Every row gives one point. The ring and each string are closed loops that go straight from each point to the next, and from the last back to the first. Before rounding, they use only three directions, however many columns there are. Count how often each string passes through the ring. Passing back the other way cancels.
In the rows, 128 means zero.

Ring (7 x 3):
[[110 170 128]
 [ 90 169 103]
 [ 88 139  95]
 [110 102 106]
 [122  89 136]
 [120 105 157]
 [118 138 155]]
String (20 x 3):
[[ 88 148 123]
 [103 150 109]
 [100 156  93]
 [ 98 150  85]
 [ 86 140  74]
 [ 73 126  95]
 [ 89 123 112]
 [101 126 119]
 [114 114 102]
 [113 107  90]
 [121 120  98]
 [107 123  83]
 [ 73 141  79]
 [ 72 150 101]
 [ 91 141 120]
 [107 143 114]
 [112 161 101]
 [108 182  95]
 [ 87 190 102]
 [ 73 175 116]]
Times through: 3

Ring:
[[103 136  87 122  63 128 143 151  86]
 [122 127 122 124  92 111 156 128 113]
 [151 114 180 122 153  90 163 100 161]
 [154 115 190 121 181  91 156 100 174]
 [141 123 170 121 180 105 142 117 164]
 [125 130 141 118 160 120 129 137 142]
 [103 137  96 110 111 142 112 166 101]
 [ 91 139  69 109  70 149 112 177  74]
 [ 91 140  66 116  53 143 127 170  70]]
String, 28 rows:
[[117 127 118 107 114 130 121 151 112]
 [116 130 119 115 119 126 129 146 117]
 [101 144  98 123 127 138 121 161 112]
 [104 143 107 121 146 137 116 159 122]
 [117 134 128 114 158 131 115 151 133]
 [129 122 140 107 139 122 125 140 131]
 [121 129 128 115 129 122 131 141 125]
 [110 138 113 123 128 128 131 148 120]
 [ 97 146  94 119 133 144 111 168 110]
 [ 99 143  92 120 114 139 120 163 104]
 [113 132 111 114 112 130 126 151 110]
 [114 128 111 107 105 132 121 155 105]
 [102 131  87 103  81 144 111 170  84]
 [114 130 111 113 102 128 130 149 107]
 [ 93 143  73 122  70 139 131 164  82]
 [ 75 152  39 127  32 148 133 178  55]
 [ 72 151  29 126   7 149 136 180  42]
 [101 133  81 115  52 133 136 157  77]
 [117 126 114 112  93 123 136 144 106]
 [105 137  95 124  81 126 143 148  97]
 [ 93 144  71 130  55 131 146 156  79]
 [ 82 147  47 127  22 140 143 168  55]
 [101 132  81 112  55 136 131 161  77]
 [118 125 117 109 100 125 131 146 108]
 [111 134 107 119 101 126 135 147 107]
 [ 86 146  61 121  64 146 124 174  73]
 [ 71 146  30 102  36 171  92 206  41]
 [ 91 136  68  98  75 159  94 189  71]]
Times through: 4
String, 32 rows:
[[104 131  85 114  52 131 138 155  79]
 [100 136  79 124  43 126 150 150  77]
 [120 124 117 116  83 117 147 136 105]
 [120 128 116 126  76 109 163 127 106]
 [126 127 129 131  91 101 171 116 120]
 [122 132 129 133 110 106 163 121 126]
 [127 127 137 123 121 109 151 125 130]
 [137 124 157 130 136  96 167 107 147]
 [125 130 136 126 128 110 151 126 133]
 [137 118 154 113 137 108 143 122 140]
 [133 124 150 121 140 107 148 122 141]
 [133 127 152 127 149 104 153 117 148]
 [132 122 146 115 136 112 140 128 136]
 [151 114 183 113 174  99 145 110 166]
 [156 116 198 120 204  93 148 101 185]
 [143 127 179 128 201 100 147 110 178]
 [129 134 153 130 179 110 142 124 158]
 [120 133 129 123 137 119 138 137 131]
 [128 124 141 111 142 120 129 137 134]
 [126 124 139 106 150 126 118 144 134]
 [121 126 128 105 138 131 115 151 124]
 [120 127 125 112 122 125 128 144 120]
 [110 130 107 105 114 139 111 162 106]
 [ 96 136  80 100  93 154  97 182  84]
 [ 84 144  59 107  74 159 101 189  70]
 [ 93 144  76 120  84 142 123 168  87]
 [106 135  98 116  96 133 128 156 100]
 [115 130 114 116 107 125 133 146 111]
 [ 93 142  74 119  70 140 128 166  81]
 [ 79 149  46 123  41 148 128 177  60]
 [109 134 104 120  97 126 137 147 105]
 [120 124 119 109 100 124 132 144 109]]
Times through: 3
